Each row is a point. To make a cloud, some directions were put in groups of two or more. Within a group, all points are equally far from the middle, so they leave a hole (a ring in 2 directions, a hollow ball in 3). The other directions are filled evenly. Then the cloud was stretched, turned, moved and blurred a little. Count the holes, and give their numbers of directions, smallest first.

Cloud (13 x 2):
[[ 46 -23]
 [-33 -25]
 [-43  15]
 [ 29  30]
 [  2 -44]
 [-25  37]
 [-29  33]
 [ 35  25]
 [ 48   5]
 [ -7 -42]
 [ 14 -44]
 [-38  27]
 [ -3 -44]]
Holes: 1 (2)

Cloud:
[[  9 -23 -12]
 [-12  29  37]
 [-22  23  36]
 [-15 -40  33]
 [-26  -1 -31]
 [ 35   7  18]
 [-11 -41   4]
 [ 10 -14  41]
 [ 13 -18  -7]
 [-15  30  36]
 [ 25  15  34]
 [-15 -22   7]
 [  9  26 -12]
 [  2   6  41]
 [  5  38  60]
 [  0  27 -18]
 [-19 -23  15]
 [-25 -10  33]
 [  4  49 -20]
 [  3  39   2]
 [-33  17   9]
 [-52   6  35]]
Holes: 0

Cloud (49 x 6):
[[ 38  18   5   8 -35  -1]
 [-46  48 -21 -26 -20  42]
 [ 36  13 -20  27 -10  36]
 [ -8  -2  10  18 -26   8]
 [-48  33  11  -4 -33  37]
 [ 28 -36  37 -20   7 -20]
 [ 10  37 -49 -16 -40  -5]
 [  1 -15 -19 -52  25  45]
 [ 28  22  -6 -22  16   6]
 [-17   1  16  17  12  54]
 [ 19 -17  10 -21 -32  19]
 [ 12  -4  17  22  25  25]
 [  8   1 -34   3 -20  20]
 [-47  -5 -36 -23  38  38]
 [ 10 -22 -14  17  -4  47]
 [  9  33  10 -51  -7  13]
 [ 15  41  52 -39  -9  -6]
 [-19  42  21  27  -6  25]
 [ 27 -31  14  -8  19  12]
 [-45  25 -41 -47  31  38]
 [ -9   1   8 -36  19 -15]
 [  2 -24 -15 -27  -8 -24]
 [-21 -25 -46   9  -6  20]
 [-13  48  -8  20  20  26]
 [ -9  -2 -23 -50   2  30]
 [ 27  19 -13  -2 -28 -24]
 [ -9 -28  -7 -13 -39  -6]
 [-19 -14   9  18 -15  60]
 [ 19  22  23  20 -21  11]
 [  1  17 -10 -27  12 -22]
 [-28   3   1 -11  -1 -27]
 [  0 -20  12 -31 -11  35]
 [ 44  21 -22 -13   3  15]
 [-15  19 -18 -44   6 -15]
 [ 26 -25   7  21 -23  15]
 [-16   8 -21  -2  28  30]
 [ 46 -19 -13   3  44  -9]
 [-23  37 -29  30 -22 -27]
 [  9 -17 -33 -44 -46  17]
 [-33 -26  21 -21 -17  50]
 [ 22 -29 -22   3  12  14]
 [ 21  45 -42  -1   0  41]
 [-26  22 -21 -34 -42  38]
 [-37  45  38 -33  11 -11]
 [  5   1   2  31 -11  -5]
 [ -6  -9 -29  20  48 -20]
 [ 29  -1 -31  14 -13   2]
 [-53  -2 -11 -11 -43  54]
 [  8  -3 -10 -27   5  19]]
Holes: 0

Cloud, 84 rows:
[[ -3  11  48   6 -26   3  39  -4]
 [ -4  23  44 -16  10   9 -21  14]
 [ 32   3  13  23  24   8  19  21]
 [  1 -23  -3  -6  17 -15 -26   1]
 [ 17   7 -32 -15   0   1   7 -23]
 [-28 -30  11  13   8  19  11 -32]
 [-33  -9 -12  -3  -2 -24 -32 -11]
 [ -8  -6  15  19 -25   7 -21  10]
 [ -2  36  -8  32 -14 -27  10  30]
 [ 16 -27 -12 -35  -4   0  30  22]
 [-19 -28  -5   7   5  -7 -30   3]
 [ 25 -21  -7  21   4 -20  -1  31]
 [-23 -18  30  18  17 -21 -18  28]
 [-32 -17  31   6 -31   4  27  -1]
 [-18  13  28 -14  10 -11 -33 -14]
 [-31 -26   0   7  26  28  17  18]
 [-12  24  -2  -2 -33  -1  -9  34]
 [-32  -2  16  18   0  -6  11  35]
 [ 17 -18   5  15  10  15 -27 -17]
 [  0  14 -11  20  14 -20 -40  -2]
 [ 19 -20  10  -8   1 -13  13  14]
 [ 12 -39  -3  -4 -15   8 -23 -15]
 [ -4  31  35 -26  11 -12   3  14]
 [ -8  30  30  17  11  24  14   0]
 [ 16   9  10  44  18 -23  -7 -13]
 [  1 -21  22  12  14  17  15   3]
 [ -5   5  28  41  -4 -17 -19  22]
 [-10 -22 -11  20 -32 -51 -13  26]
 [ 19 -27   4 -23   5  -5  27  -6]
 [ 27   4   7  -8  -9 -12   7 -24]
 [ -6  -8  19   2 -36  18 -34   9]
 [ 27 -13  41  28 -10   9   7  25]
 [ 19  24   6   1   2  18  -4  35]
 [  9   9  15 -10  -5   7 -28  13]
 [ 17  29  -9  -1 -24   5  36  20]
 [-24  -6   6  14 -15  20  -2   1]
 [-17  15  44 -12 -14 -12 -26  -4]
 [-24   2  14  22 -27   6   1 -15]
 [-33 -12   4  26  -5   4 -41   3]
 [-29 -17   7  12  29 -28 -46 -10]
 [  1 -16 -21  18  26 -10 -35  -7]
 [-24 -29  42  24   8  -6  13 -38]
 [  5  19  31  37  22   5 -32 -12]
 [ 37 -19  35  10 -20 -33 -22   2]
 [ 13  -2  52  14 -11  14  26  16]
 [-14  -5  19  20  -4   6 -45   0]
 [ 32 -17  19  47 -16  10  -3   8]
 [ -9 -36  26  -2  18  29   0 -25]
 [-24  32  32  -5 -27  33  12  28]
 [-16  -9  29  13 -31  16   7 -27]
 [ 23 -14  20  10  35  15 -16   2]
 [ 24   2   3   8   1  24 -26  19]
 [-27  17  42  15 -23 -15  -9 -24]
 [  0 -16  38  -6 -21 -12  11   4]
 [-11  23 -22  17  24 -34  -8 -25]
 [-14  -9  27  12 -18   8 -23   7]
 [ -4 -23 -10  -1 -24 -60 -19  -1]
 [ 17  14  23  15   7  -1  -6  21]
 [ -6 -34 -19  42 -11  14  15  -3]
 [-37 -26  -7   5  26 -37 -19   9]
 [-23 -18  43  37 -10 -15 -15  -5]
 [-27 -23 -20 -25  14   9 -24  33]
 [  0 -22 -31  -1 -49  -5 -16  -1]
 [-31  16  -2 -22  17 -40 -19  -1]
 [-14  -7   4  -6  20  13  -2 -36]
 [ 20  10 -15  12   0 -16  -3  37]
 [  3 -13 -26  10 -18  -2 -18  35]
 [-27  -4  33  25   0 -29  -9   8]
 [  4 -16  -6  27  -9  -1 -10 -19]
 [-15  24  26  -6 -21 -14  15  22]
 [-14  14 -25   3 -43 -11 -19 -16]
 [ 12  14  30  41 -11 -20 -18 -19]
 [-10 -26 -25  12   4   2 -29  12]
 [  7  12 -17  -8 -35   6 -29  15]
 [  9  20  32   8  40   9   2  -9]
 [ -4  36  34 -29  26  24  14  11]
 [-17 -25  25  -2 -16 -25 -26  -8]
 [  5  14 -12   7  19  23  -7   9]
 [-24  -5 -16  26  -1 -37 -29 -12]
 [-26   0   3  26   8 -29  21 -13]
 [  2  14 -15  10 -12 -19 -19 -25]
 [ 14  28  12   7 -24  -7 -22  26]
 [-24   6  13  18 -30  16 -26  10]
 [-19  12  11  23  19  17  -8 -19]]
Holes: 0
